Rows are points. Two turns around zero, p and q, are shown by what they do to some points. Write where each new point lands after one turn and then the other. Backwards means that the second turn is done in reverse. Each puzzle has new turns, and all numbers are rounded.

Turn p:
[-17 -21] -> [-21 -17]
[27 68] -> [40 61]
[-17 -19] -> [-21 -15]
[  8 -28] -> [  2 -29]
Turn q:
[-49 -47] -> [-67 -11]
[35 25] -> [43  1]
[22 -2] -> [ 17 -14]
[-8 24] -> [ 7 24]
Where do these land?
p, then q backwards: [29  7] -> [24 18]
p, then q backwards: [-15 -50] -> [  5 -52]
q, then p backwards: [-14  43] -> [ 3 45]

Turn p:
[ 23 -13  13] -> [  7 -23  16]
[-6 -4 -1] -> [-7  1 -2]
[-38 -17  14] -> [-42  11   7]
[-18  41  17] -> [ 9 44 16]
[ 46 -55 -63] -> [ 11 -76 -57]
[-8 48 21] -> [20 44 22]
Turn q:
[  5 -17  22] -> [-19  -5  21]
[ 75  26 -16] -> [ 26 -75 -15]
[ -4 -48   1] -> [-48   5  -3]
[-46  29 -50] -> [ 34  46 -47]
[-18  22  17] -> [21 17 19]
[-12 -12  25] -> [-14  12  24]
Where do these land?
q, then p: [-17 -42 -35] -> [-12  36 -43]
p, then q: [ -3 -34   9] -> [-24  25   5]
p, then q: [-24  18   0] -> [29  7 -1]
p, then q: [45 58 25] -> [ 15 -67  35]

Turn p:
[-28 -42   4  44] -> [-48 -38   6  26]
[-11 -47 -38  44] -> [-21 -36   8  63]
[  6  27  -8 -23] -> [ 23  24 -13 -10]
[ 15   0  12 -34] -> [ 28  -4   2 -27]
[49 25 -1 -1] -> [27 33 34 -4]
[-31  38  31 -31] -> [ -8  22 -38 -49]
Turn q:
[-42  -9  25  -5] -> [ -5 -15   4  47]
[ 15  29   5 -26] -> [  5  19  36 -10]
[ 45  31 -17  28] -> [ 17  43 -15 -41]
[-37 -43 -45  -4] -> [-55 -41 -24   1]
[-10 -24  40 -37] -> [ 19 -39  34  25]
[29 16 -8 43] -> [ 19  32 -33 -23]
Where do these land?
q, then p: [-24   1 -61 -37] -> [-31 -27 -58 -23]
p, then q: [ 10 -27  11   1] -> [ 15 -26  -1   8]
q, then p: [  9 -11  76  -7] -> [ 0  0 78  4]
q, then p backwards: [-28   8 -19  30] -> [-35  21 -13  16]
q, then p: [33 29 -7 13] -> [ 27  31  -7 -19]

Turn p:
[-14   3 -39  -5 -19  -1] -> [-25 -20   0 -27 -14  13]
[-33 -14   9  52  45  25] -> [-52  22  -4  38  31 -34]
[ 22  24  29 -43  11  26] -> [ 49 -20 -14  10  36  14]
[-36 -32 -38  54  19  25] -> [-84  10   4  20   2  -5]
[ 42 -10   4 -23 -36 -14] -> [ 39   8   8 -10 -28  37]
[ 24   2 -21   3  13 -56] -> [ 12  -6 -14   3 -59 -21]
[-27 -22   2 -12  -4  -8] -> [ -8 -11  35  -3   0  -8]
[ 22  49  53 -26 -29   3] -> [ 68  17 -14 -32  32   4]
Turn q:
[ 33  -3  19   2  16 -17] -> [-3 -2  5 19 40  0]
[-32 -49 -47  12  17  -2] -> [ 32 -14  -7  32 -50  35]
[  7  25 -44 -26 -19  -2] -> [ 40  27  -1 -36  -4   1]
[ 47  24 -28  22 -21   1] -> [ 31  15  51 -14  18 -14]
[-44 -60  76 -40  30  31] -> [-87 -28 -57  18  -7  52]
[-26  48   5   3  14  -7] -> [ -6  25 -21   0 -10 -45]
[21  7 21 27 -3 19] -> [-25   0  34   5  10 -11]
[ -5   8  -2  -1 -33 -22] -> [ 17 -21  -3 -24   3 -17]
Where do these land?
q, then p: [ 31  11 -21  14  20  -3] -> [ 18  24 -29   9   7 -16]
p, then q: [-51  23  10  -8  -9  29] -> [ -9  16 -48  34   7  19]
q, then p: [-12   7  12  -7   4  -5] -> [-11 -11   1  -7 -11  -5]
p, then q: [-15 -43 -38  39 -33 -20] -> [-32 -19 -27 -52 -30 -28]
p, then q backwards: [ 13  14  -7 -22 -38 -32] -> [-15  -2 -38 -12 -39   7]
p, then q: [-18  -9  28  31 -42  20] -> [-30  42 -29  -6   8 -27]
q, then p: [ 48 -18 -49 -40  26  -2] -> [ 12   2 -66  27  37  26]
p, then q: [ 3 15 64 -8 72 13] -> [ 37   1  28  78  29 -27]

Turn p:
[ 40  41 -63 -28  12 -22  -7  56] -> [  3  52 -43   2 -75 -31 -11  23]
[-33  45 -21  27 -23  47  -4   1] -> [-35 -15  41  49 -24   1   3  31]
[ 17  14  22  47   0 -68  63 -35] -> [ 92 -47  19  -4 -12 -23  17 -31]
[ 55 -27  12  14  38 -21 -75   3] -> [ 13  42 -57  24  50 -23 -45 -28]
[-27  26 -11 -64 -27  48 -12  10] -> [-65  16  28 -30 -19   9 -14  46]
[-21 -14 -25 -15  -3   2  40  -8] -> [-13 -13  11 -23 -28  12  31 -17]
[-34  -6 -16  -2 -31 -25 -12 -38] -> [-24 -57   0 -12  -6 -14 -15 -17]
[-45  21  29  -3  10  20 -26  18] -> [-28  -5   6  11  34 -12  15  48]
[ 33 -17  29  -7  -4 -23  26 -12] -> [ 45   2   3 -31  10  12 -10 -17]
[ 10 -21  21  19  50  11  26 -42] -> [ 21  15  30   1  37  -7  30 -49]
[  5 -62  24  12 -21  30 -18  47] -> [ -9  10 -38  12  33  74  -2  12]
Turn q:
[  6   2  -2   0 -61 -10  16  12] -> [ 17  -9  21 -18 -29  34 -23 -26]
[-29 -64   5  17  46  -8 -36 -26] -> [-32 -48   0  31  63 -24   3  22]
[  0 -30   2 -21  70  19 -27 -40] -> [-17  -2 -11  15  66 -36  49  17]
[ -1  38  32 -58 -28  18 -13  33] -> [ 27  19 -26 -79 -11   6  -3   1]
[  0 -23 -33  -1  57 -13 -40  11] -> [-12 -41 -36  28   9 -34  36  18]
[ 21  22 -43  11 -58   2  37 -21] -> [ 17  22  22  20 -35  40  -2 -60]
[ 14  61  39  -4 -32 -19 -13   7] -> [ 59  30  -6 -27 -20  -7 -38   6]
[-15  21   1   3 -26 -36  60  12] -> [-15  17  36 -10 -51 -12 -34 -24]
[-45  -4  -8  14  56  34 -40  -3] -> [-38   0 -59  21  44 -16   1  24]
[ 49 -22   7  38 -25  12  56  15] -> [ -5  13  59  18 -37  50  10  21]
Where do these land?
p, then q: [ 12 -18 -41 -31 -11  -8  46 -37] -> [ 21  12  29 -37  40  12  -5 -47]
q, then p backwards: [-21  27  36 -40  -3  -4 -36  10] -> [ 15  -6  28 -40   6 -51 -12   2]
q, then p backwards: [-21  18 -35  59  18  52  12 -42] -> [ 21 -28 -20  39  25  58 -50  27]
q, then p: [ 57 -20  44  24  18  24  21 -36] -> [53 38 21 20 23  5 29 48]
q, then p: [-39  23 -37  42  28 -22 -54  23] -> [-21 -28 -59  49 -35  -1  -5 -39]
q, then p: [  8 -48 -46 -18  29  -5  16  30] -> [  0 -48   4 -24  -5  43  44 -12]
q, then p: [-37  23   6  51  16   1  23  24] -> [-29 -32 -24  41  -4 -12 -12  38]
q, then p: [ 46  12  -9 -30  10 -23 -25  -2] -> [ 47  12  -2 -23 -27  15  -9 -24]
q, then p: [-28 -39  56 -24 -66 -15  29  -1] -> [-36  26   4 -50  77  -2 -26  20]
p, then q: [ 22  21  25 -33 -39  -1 -32  29] -> [ 17 -29 -60 -25 -16   6  10  18]

Turn p:
[ 19  14   2  -9  25  60 -24   3] -> [ 21  35 -26 -32 -16  42  -1  -5]
[  5  52  29  -4  -7  21 -24  13] -> [ -4  50  26 -25 -29   9   9  -4]
[ -8 -10  18  24 -13 -26  49   1] -> [-39 -36  12  -4  19 -23  20  -5]
[-36  -6 -16  22  45  22 -16  -2] -> [ -5  -4 -14 -22   8  30 -47  32]
[  3  23 -38  15 -12 -64  21 -25] -> [-47  -6   2  67  -1 -26  -6   7]
[ 12 -35  19 -16 -19  26 -38 -35] -> [ 49 -23  -5  -8 -39   9  -9 -31]
[-11  12 -29  24 -35 -66   6  27] -> [-25  -8  46  58  19 -20  13  31]
[-12  -4  34 -47  22  14  12  14] -> [ 21  21 -12 -44  19 -31  -5 -14]
[  0 -40 -62   6 -57  -6  14 -29] -> [ 17 -58 -26  57 -23  -8  28  30]
[ 27  -7  42 -13  52  20  -2  33] -> [ 12  30  -3 -45  42  23  -5 -39]
Turn q:
[ -3  26 -29 -63  14  20 -19 -48] -> [ 33 -21  26 -77  13 -11 -12 -12]
[ -7   5  12  54 -33 -20 -21 -11] -> [  1  38 -19  38  29 -14 -26  17]
[ 15 -25  -9  30 -38 -14 -24   5] -> [-12  32 -17  14   7  13 -18  43]
[ 42  18   6 -23 -41 -48   0   2] -> [ 35  44   6  -6 -41 -21   8  36]
[ -1  14  -9  40  45   3 -13  20] -> [-24 -11   4  22  42 -10  38  -2]
[ -1 -25  21  14   4  53  52  21] -> [-19 -10 -19  22 -19  55  11 -49]
[  3 -29 -60 -32  -2  -1  55  32] -> [-22 -32 -50 -39 -51  16  32  11]
[ -3  37  11 -14 -15  -6   1  43] -> [-22  30  14  -2 -27 -30  17 -16]
[-33 -20  12   3  55 -12  -5 -58] -> [ 34 -68  11  16  37  -8 -24  -4]
[-14  -1  46 -10  11  24 -25  -7] -> [ -3  -4  46  14   9   9 -26 -25]
Where do these land?
q, then p: [ 26 -67 -41  -1   3  32  -2   4] -> [ 47   4 -32 -45  11  15  19  44]
p, then q: [  2 -30  10 -10   9  50   7   8] -> [  9 -13   4 -44 -21  28  19   7]
q, then p: [-11 -23   4  17   5  30   8  33] -> [ -5 -24 -10 -25 -19   3 -14  34]
q, then p: [ 33  48  19   4 -52  -5  -7  -3] -> [-39  57  13  17 -28  -7  16 -13]
q, then p backwards: [-31 -32  26  17   3  11  25 -17] -> [ 18 -30 -19  15  18 -18 -16 -36]
p, then q: [  4  51 -18  37  22 -61 -18 -19] -> [-31  17   5  38  53 -37 -41 -26]
p, then q backwards: [ -8  42 -41 -12  27 -33  24  -2] -> [-20   1  -4  52 -33 -20 -25  29]
q, then p: [-37 -34  -7 -18  16  48 -22   6] -> [ 45 -20  -7 -38 -13  -7 -42   9]
p, then q: [ 22  -1  42 -13 -76 -30 -15  28] -> [ 65  14  -4  63 -37  11   0 -16]
p, then q: [ -8  63 -21  -6  11 -49  -1 -42] -> [-21  30 -19  22  36 -65 -33   5]
p, then q backwards: [  8 -17  27 -13  32   6   0   2] -> [-14  18 -10  -3  -6  29   1 -28]

Turn p:
[ 11   7  28 -64  21  24  20  15  11] -> [ 34   2  11 -18   7  36  40  21  42]
[-35   3 -35  14  -1 -25  11  24 -26] -> [-45  35 -23   7 -22   2  -3   9 -17]
[  3  14  -4  49 -45  24  15 -35  15] -> [  2 -14 -23  31  24 -19 -25 -60   1]
[-31  -9   5  36  -4   2 -21  -7 -10] -> [-12  13   6  16   9  -3 -44  -1 -18]
[  5 -23 -23  19 -19  17 -26  -7  10] -> [ -8 -21  -2 -16  12   5 -22 -24 -31]
[ 18   2  16  25 -19   4 -21   9  37] -> [  6 -50  -3  10  -3   2 -26  -8   5]
[  0  -3   1   4 -22 -18   9   0 -39] -> [  5  28   1  11 -31  -9   2 -16 -15]
[-26   5 -11 -17 -11 -37  15 -22 -12] -> [  7  38 -30 -10 -11 -28   1   9  -1]
[ 25 -17  14 -26  49   0  15  10  12] -> [ -3 -10  37 -27   2   1  30  23  32]
[ 30  21   8 -40  53   9 -18  14   2] -> [ 13 -20  29  -4  13  14  48  48   3]
Turn q:
[ 31   8   8  36  14  26  22 -13 -24] -> [ 25  12  17   3  -1  31  33 -21  31]
[-19  -6   2 -40  -1  32 -29 -14  20] -> [ 20 -17   8 -25 -15 -20 -24  -8 -42]
[ -8   2  35  -7 -19  -1 -31 -24 -25] -> [ 26  27 -15  12   1 -34  -2 -26 -16]
[-38 -45   7 -27  19 -34  19  34  -8] -> [-27  18 -42  10  -8  24 -11  46 -40]
[44  2  8 19 48 -4 25 14 13] -> [ -3  11  38  17 -28  38   8  22  32]
[ 21  -9 -31 -18 -13  -6   3 -10   8] -> [ -3 -19  14 -12   9 -20  20  24  -2]
[  7 -17  -3   0 -29  -9   0  32  -4] -> [-23  19 -18 -25   6 -11   4  15  10]
[-26  76 -33  -4  -8  -7  -5  15  11] -> [-48 -31  27   9  40  -4 -30 -39  -2]
[ 16  24   3  26 -14  10  23 -18  17] -> [ -4 -22   9   4 -12   0  21 -28  32]
[-28 -34   3  15   3  -5 -29 -17  -7] -> [ 37   0 -36   6   8  -6 -20  12  -5]
Where do these land?
p, then q: [  8 -17  11  -8 -17 -30 -13  48  -6] -> [-10  10 -24 -46   6 -31  10 -15  -2]
q, then p: [ 26 -10  35  11  -7   9 -19 -12 -21] -> [ 14 -24 -20  22  -6 -26  27  -6   8]
p, then q: [ 27   7  11  20  -7  37   9 -11   5] -> [ 38  -9  -6  19 -25   9  11   5  12]
q, then p backwards: [ 12  -2  27  31  -1 -56  20  -3 -24] -> [-24  56   6   7   8  -3  42   9 -16]
q, then p: [ 19 -21  -7 -39  -6   8  -2  -2  -8] -> [  9  21   3   8 -35   9  23   6  10]
p, then q: [-18   5 -46 -10 -29   3 -13 -27  11] -> [ 11 -12  25   9  46  11  12  21 -25]
p, then q: [ 14  32 -42  18  13  -5   1 -16   4] -> [ -7  -9 -25  29  22  34   9  20  -4]
q, then p backwards: [  5 -30  28  21  32 -10  16 -38  33] -> [ 17  34  41 -12 -28 -26  -4  36  -1]
p, then q: [-29  20  11 -39  17  -5  10  14  35] -> [-30 -19  25 -38 -10  19 -23  20   7]
q, then p: [-56 -10 -21 -17  -7  58  16  34 -15] -> [ 23  45  16 -30  37  33  39   2 -36]
q, then p backwards: [ -8  26  -7  12  13  -9 -24  14 -14] -> [-24  -5  13  22   5  25   0 -15   0]

Turn p:
[ 11 -37  25 -24 -13   2  -3 -28   9  30  20] -> [-12  -6 -41 -25 -22 -27  19   0  -2  30  -6]
[ 11  23   1 -15  25  16   6  27 -29   7 -23] -> [ 20   3   4  37  23   9  11  21   6  -8 -31]
[-31  -4 -23 -22  35  20   2 -23   6  29  13] -> [ 19  -1  -9   7 -43  -4 -12  48 -18  11   2]
[-14 -31  -3  25  24 -15 -29 -22 -16 -31   9] -> [  4  45  31 -18  -7 -35 -11  -2   5   5  21]
[ -1  18 -16  21 -12 -14  -8  12  -7 -27 -37] -> [ -9   1  30  22  34   6  -4 -13  -3 -19  23]
[-15  -5 -22   6 -13  -9 -12   6   1  25  24] -> [ 26 -23   7 -24  -9   2   2   2 -11  11  17]
[  9   6 -29 -14  39   4 -27  28  15  -9 -20] -> [ 38  14   9  53 -10   1  -8 -13  -8  -3   5]
[ 14 -30  27 -13 -13  29  30   4 -15 -28 -17] -> [-31   4 -21   3  25 -31 -20  -7   4 -10 -41]
[ 10  -2  34  23 -20  -9  -7  16  18  28   0] -> [  3 -17 -27 -15  14   9  14 -17  37   8  17]
[  6  23  -5 -31 -28   7  24 -25   1 -21  18] -> [-34  -2  -5 -14  -9  21   5  -3 -41 -12 -24]
[ -1  12  -5   9   1  10  15  24 -13 -32  22] -> [  9   8  20 -13  10  14 -21 -11  -1 -22 -28]
[ 10   3 -18  14 -26 -35  29 -35  18  15  11] -> [-40 -35  21 -21 -29   9  17  -8  -1   7  17]
[-12  18  -1  15  16  21 -22 -11   6  25  15] -> [ 27   7 -13 -10 -18   9  10  25   7 -17  19]
[  2   7  34   7 -15 -29   4  26   7 -13 -34] -> [-21   3  -3  16  42  18  -4 -24  25  17   9]
Turn q:
[ 64 -12  -9  -3  30 -10  28  45  28  31  21] -> [-63 -19  16 -36 -13  -1 -34  -5  51  15 -16]
[-18 -22  -4 -13  -1  13   3 -39 -22  -4   6] -> [ 21   1 -14 -18  14 -21  27  16 -20   6  13]
[-10  16   3   6   4  17 -31 -23  -2  11   4] -> [  1  -8  -2   1  -1   3  19 -15 -38  -9 -12]
[ -3 -14   2  26 -11  23  -8  19  21  11  -6] -> [  3 -10 -16   5  -3  -3   2 -35  21 -17 -13]
[-23  21 -16   6 -35   8  25  -8 -14  40 -12] -> [ 22  -4  39   7 -21 -19  28 -27   3   2  27]
[  5 -23  44  -3  -7 -21  19  -7   2 -18 -26] -> [ 30  23 -12 -13  22   5 -41  -3   7  13  15]
[ 16   6 -19   5  51 -19   8   8  -4 -11   1] -> [-23   3  11  -6 -12 -15 -25  38   0  -6 -27]
[-30  -5  13  -6   1 -14 -28  41 -11   9   5] -> [ -5 -10  17  23  40  16   1  -1   9 -33   0]
[-11 -19  -8 -45  17  14  -5 -20  -3  -5 -18] -> [-13  33 -12  -7  29 -27  19  10 -16   9   5]
[ -3   8  -8   7 -21 -23 -45   6  -7 -27   3] -> [  3 -20 -14  48  10  22  -5  12 -17   2  -1]
[ 22  17  16  12 -33  18  10   6  -4 -27   3] -> [  7   2 -25   3 -32  28  -9  -9   5  -1  29]
[-10  28 -16   7   5  -7  23 -29  17 -11  19] -> [ 17  10  13  -7 -33  10  19  19  -6  21 -20]
Where do these land?
p, then q: [ 24  19 -15 -12   3 -11 -14  -5   3  -3   7] -> [ 20   2  -3 -17 -23  -3  -2  -1  -3   1  22]
q, then p: [  5  18  13   3 -12  20 -15 -15  -2  -3 -10] -> [ -7  -1  14 -17   3 -10  14  14 -17 -16  -7]
q, then p: [ -8  -1  -8  14  -3 -14 -14  72 -10 -11  -5] -> [  5  29  -2  -9  -7  -4 -44 -28  22 -27  34]
q, then p: [-65   3   6  12  45  -2  20 -18  13  34   6] -> [-50  25 -10  49  24  15  16 -12  20  13 -34]
p, then q backwards: [ 26   7   8   1 -23 -12  44  -1  11 -10 -18] -> [ 20   2 -12  -1   5   5 -32  34  19  24  16]
p, then q backwards: [ 28  -5  16  -6  37 -10  20 -11 -22  19  -3] -> [-16   1 -47  -2   8  -6  15   5  31  -6  11]
p, then q: [-28  -3   4 -11 -28 -13  -2 -21  12  -3   4] -> [ -8 -12  15  -4  20  -2  34  12  -7 -14  12]
q, then p backwards: [ 24   3   8  38 -21  -4 -15  -8  -1  -6   4] -> [ -4  -5 -18 -14  -7   8  11  21  37  15   9]
p, then q backwards: [ 27  -8   8 -13 -25  -2   7   9  15  11  -7] -> [ 11 -16  -9   8 -16  17 -27  -1  15  12   7]
p, then q: [-18   8   9 -14 -31  -7  -7 -10   0 -20   7] -> [ -9   6  12  -7   8  -8  24  18 -22 -19  11]
q, then p backwards: [-15 -18  -8  -5   3  61  -7   4   2 -18  41] -> [ 36  27  33   6 -24  29  -9 -28   1  30  12]
q, then p: [-26   1 -42  -5 -22  -2 -11 -23 -17  21  -7] -> [-22 -18  25 -21   0  -4   7   0  42  19 -16]
p, then q: [ 24 -24   1  -2  76  -4  -8  27  -3 -12 -19] -> [ 16 -14  12  17 -38  20 -46 -45 -10  21 -28]
